Every row gives one point. The points of each table are mixes of a few directions, plus a little noise. Count the directions of each table, and those that both share. Where both have some left over, give the other angles between the two spaces (their principal angles), to ten degrees, smallest first.

First:
-0.60,0.18
-0.36,0.11
0.91,-0.27
-0.33,0.10
0.38,-0.12
Second, 5 rows:
0.54,-0.15
-0.31,0.10
-0.50,0.15
-0.55,0.17
0.82,-0.26
Directions: first 1, second 1, shared 1

First (7 x 6):
0.15,0.05,0.04,-0.30,0.18,-0.02
0.49,0.23,0.56,0.70,0.09,-0.29
0.01,0.11,-0.09,-0.98,0.38,0.00
-0.13,-0.29,-0.34,-0.05,-0.20,0.29
1.02,-0.61,-0.30,-0.45,0.15,0.63
-0.92,0.23,-0.03,0.48,-0.35,-0.26
-0.62,0.28,0.16,0.57,-0.24,-0.33
Second (8 x 6):
-0.12,0.21,0.11,0.07,0.42,0.23
0.30,-0.52,-0.23,-0.24,-0.82,-0.89
-0.10,0.16,0.07,0.07,0.31,0.21
-0.01,-0.04,0.12,-0.16,0.56,-0.91
-0.08,0.20,-0.02,0.18,-0.14,0.84
0.30,-0.50,-0.30,-0.17,-1.15,-0.40
-0.18,0.34,0.07,0.25,0.17,1.08
-0.12,0.17,0.16,-0.01,0.63,-0.19
Directions: first 3, second 2, shared 0; angles 40, 90

First:
-0.26,0.47,-0.26,0.03,0.94,0.04,-0.36,0.12,-0.08,-0.11,0.62
0.25,0.29,0.00,-0.03,0.07,-0.76,-0.44,-0.33,0.04,0.27,0.77
-0.31,0.52,-0.30,0.03,1.09,0.08,-0.40,0.15,-0.10,-0.14,0.69
-0.12,-0.11,-0.01,0.02,0.01,0.34,0.18,0.15,-0.02,-0.13,-0.31
0.07,-0.68,0.26,0.00,-0.99,0.54,0.69,0.13,0.05,-0.09,-1.20
0.05,0.21,-0.06,-0.01,0.22,-0.31,-0.26,-0.11,0.00,0.09,0.45
0.10,0.17,-0.02,-0.01,0.11,-0.35,-0.23,-0.14,0.01,0.12,0.41
0.36,0.23,0.06,-0.04,-0.15,-0.91,-0.43,-0.42,0.07,0.34,0.76
0.04,-0.45,0.17,0.00,-0.66,0.36,0.46,0.09,0.03,-0.06,-0.80
-0.17,-0.64,0.16,0.02,-0.64,0.96,0.78,0.36,-0.01,-0.28,-1.36
Second:
-0.17,-0.07,0.12,-0.06,-0.24,-0.04,-0.48,-0.03,0.12,-0.01,-0.70
0.35,1.06,-0.10,0.29,-0.12,0.19,0.85,-0.38,-0.38,-0.45,0.01
0.14,-0.24,0.82,-0.50,0.51,-0.15,0.03,-0.02,0.47,0.55,0.69
0.12,0.53,-0.64,0.40,0.30,0.32,0.76,0.09,-0.50,-0.45,0.49
-0.08,0.20,0.96,-0.53,0.31,0.36,-0.47,0.45,0.61,0.63,-0.10
-0.41,-0.71,-0.26,-0.23,-0.58,-0.44,-0.97,0.04,0.06,-0.02,0.03
0.25,-0.25,-0.65,0.49,-0.48,-0.03,0.45,0.10,-0.36,-0.11,-0.19
-0.24,-0.55,-0.26,0.14,0.26,-0.22,-0.17,-0.21,-0.07,-0.16,-0.25
Directions: first 2, second 6, shared 1; angles 40
